Every row gives one point. To make a cloud, some directions were put in groups of two or more. Within a group, all points are equally far from the middle, so they leave a hole (a ring in 2 directions, a hollow ball in 3). The other directions are filled evenly. Then the cloud was stretched, turned, moved and blurred a little. Count the holes, and give their numbers of directions, smallest first.

Cloud, 20 rows:
[[-4.0 -2.9 -2.6]
 [-5.6 -1.5  5.1]
 [ 5.7 -0.8 -0.8]
 [ 4.0 -3.2  0.2]
 [ 4.6 -2.1  3.0]
 [ 3.4 -0.7  5.7]
 [-1.6 -1.6  4.6]
 [-3.4 -3.0  4.7]
 [ 2.9  3.8  2.5]
 [ 3.7  0.7 -1.3]
 [-4.5 -2.7  0.6]
 [ 4.9  0.7  2.4]
 [ 2.3  3.3 -3.8]
 [ 5.5 -4.0 -0.2]
 [ 2.4 -5.4  1.8]
 [-1.8  1.4 -1.8]
 [ 1.7 -1.3  6.2]
 [ 3.7 -2.5  3.6]
 [-4.1 -1.1  2.0]
 [ 2.0  2.9  3.2]]
Holes: 0

Cloud, 30 rows:
[[ 1.0  0.9 -4.4  0.6]
 [-3.8 -2.4 -5.8  3.0]
 [-5.0 -6.6 -0.1 -0.7]
 [-2.0  5.5 -3.5  2.5]
 [-3.7  3.7 -3.3 -3.9]
 [ 2.9  0.2 -3.7 -5.0]
 [-5.8 -4.2  0.8  4.2]
 [-6.2 -0.1 -4.0 -3.2]
 [ 0.7  0.4  1.6  2.6]
 [-2.1 -4.9 -3.0 -0.5]
 [-4.1 -2.3  1.9  3.3]
 [ 0.0 -4.1  2.1  2.8]
 [-4.7 -1.9 -3.5  4.1]
 [-5.5 -2.4  1.3  5.7]
 [ 1.0  1.6  0.5 -2.4]
 [-0.2 -4.9 -1.0 -0.5]
 [-6.0 -4.2 -1.3  3.2]
 [-2.2 -3.3  0.1  1.2]
 [-1.1  3.2 -2.9 -3.7]
 [-4.8  4.5 -1.3 -0.5]
 [-1.2 -1.1 -5.5  3.4]
 [-5.1 -1.1 -2.6  0.4]
 [ 0.9  0.8 -2.0 -5.4]
 [ 3.1 -1.4 -5.3 -2.0]
 [-6.2  3.7  0.5  1.2]
 [ 0.4 -2.9 -1.0 -1.2]
 [-4.9  7.0 -4.7  2.5]
 [-0.3  1.1 -3.1  3.2]
 [-3.5 -3.7  0.8  3.9]
 [ 0.5  0.6  1.6 -5.2]]
Holes: 0

Cloud, 31 rows:
[[-4.8  7.0 -0.1  0.9]
 [-4.2  3.9 -3.9  3.8]
 [ 3.7  5.7  0.2  1.1]
 [ 1.9 -0.4 -2.5  4.8]
 [ 0.0  1.7  0.8  5.0]
 [ 0.9  1.5  5.1  0.7]
 [-2.7  1.7 -0.8 -5.7]
 [-3.2  2.2 -5.7  2.2]
 [-1.7  6.7  2.5 -3.5]
 [ 4.1 -3.8 -1.5 -1.0]
 [-3.4  1.8  3.8  3.0]
 [ 5.8  0.1 -3.4  1.7]
 [ 2.7  3.2  2.3  2.7]
 [ 2.1  6.6  1.9 -0.9]
 [ 3.4 -3.0  2.0 -3.4]
 [ 3.4  5.3 -4.3  0.6]
 [-5.1  6.0 -1.4  2.6]
 [-5.3  2.9  2.7  3.0]
 [-4.9  4.6 -2.2  3.9]
 [ 4.7  0.5 -3.1 -4.6]
 [ 1.2  1.9  4.9  0.9]
 [-0.7 -4.2  0.1 -1.2]
 [ 1.3  1.6 -4.2 -4.8]
 [-3.3 -0.3 -3.6 -2.8]
 [ 3.5 -3.5 -2.6  0.8]
 [ 0.8 -2.3  4.3 -2.2]
 [ 1.2  0.9 -1.0  5.3]
 [ 2.3  2.7  1.8  3.6]
 [-4.7  2.6  2.7  3.4]
 [-2.4  1.5  4.1  2.7]
 [ 3.7  0.5 -2.1  4.1]]
Holes: 2 (2, 2)

Cloud, 52 rows:
[[ 4.2 -2.1 -1.7  3.9 -7.4 -0.5]
 [-6.6 -0.4 -2.3 -0.9 -4.9  7.3]
 [ 1.1 -1.5 -0.6  6.1 -4.9 -3.1]
 [-2.1 -3.0  0.9  4.3  5.3 -1.2]
 [-5.2 -2.5 -3.5  0.6 -2.8 -3.2]
 [ 2.5 -4.8 -1.3 -6.8 -3.7  0.1]
 [-5.2 -2.1 -1.0 -0.7  5.5  5.0]
 [ 3.6 -5.5  4.0 -4.3 -0.6 -0.8]
 [-2.9 -3.0  3.3  2.3 -0.8 -8.5]
 [ 2.5 -5.5 -3.1  2.9 -0.7 -4.2]
 [-4.3  4.3 -3.8  0.8  0.2  3.7]
 [ 3.3 -1.8 -1.6  3.6 -0.1 -0.4]
 [ 5.8 -4.1 -4.1 -0.3 -4.3 -1.6]
 [ 3.9  0.9  3.9  0.5  1.4  3.9]
 [-3.3  3.5  2.5  4.6  1.9 -1.7]
 [-3.1 -4.4  0.1  4.3  0.4 -3.2]
 [ 2.9  0.6 -4.8  5.4  0.7 -2.3]
 [-1.1  0.3 -1.1 -1.2  2.0 -3.6]
 [ 0.0  1.9  2.1  3.3 -5.8  1.9]
 [ 2.2 -0.2  0.6  2.7  3.0 -5.7]
 [-3.7 -2.5 -3.2  4.9  3.6  4.1]
 [-3.0  0.8  0.1  2.4  3.5  1.1]
 [-3.5 -2.8  1.3 -1.0 -1.0  2.5]
 [-1.6  0.0  2.6 -1.1  7.5  3.3]
 [-1.0 -2.7 -0.2  8.9  1.4  2.3]
 [ 0.3 -1.2 -6.5  1.1  1.0 -0.2]
 [ 0.8  0.3  0.7 -0.5 -2.6 -2.1]
 [ 2.5 -8.2  6.4  3.5 -2.3 -1.6]
 [ 0.0  6.3 -5.2  3.4  0.1 -1.4]
 [-2.2 -3.9  0.7  4.7  1.7 -2.4]
 [-3.9  1.7  2.1 -2.4  3.9  1.7]
 [ 3.0 -3.6  4.6  3.6  6.7  0.5]
 [-4.0  4.8  3.8  0.7  2.3 -1.1]
 [ 2.0 -1.6  3.4  0.3  1.5 -4.6]
 [ 4.1 -6.8  5.0 -0.1  0.6  2.6]
 [ 3.6  2.7  2.5  1.9  0.4 -6.0]
 [ 2.1 -2.7  6.8  7.7  1.6 -1.8]
 [-2.1 -3.1  0.0  2.0  4.9 -5.1]
 [-3.6  4.3  2.6  3.3  1.1 -1.5]
 [ 0.4  4.3  0.1  6.3 -3.9 -1.4]
 [ 1.8 -3.3 -1.4  7.8  1.8  1.8]
 [ 3.9 -2.1  2.2  5.1 -3.8 -1.9]
 [-1.4  2.3  5.8  1.9 -1.7 -1.2]
 [-4.2 -0.5  0.1  5.9  1.2 -0.3]
 [-1.0 -0.5  5.2 -2.6 -2.7 -0.7]
 [-0.9  0.5  1.8  1.7  1.1  1.3]
 [ 0.1  1.4 -0.5  0.4  3.7  1.6]
 [-0.6  1.9 -3.3  2.9 -0.8 -0.7]
 [ 4.1  2.8 -1.5  0.3  2.5  3.8]
 [ 3.0  2.8  1.6 -2.8  3.9  0.2]
 [-1.6  6.3 -1.2  1.4  0.0  1.1]
 [ 5.1 -6.3  2.7  4.8 -1.9 -1.6]]
Holes: 0
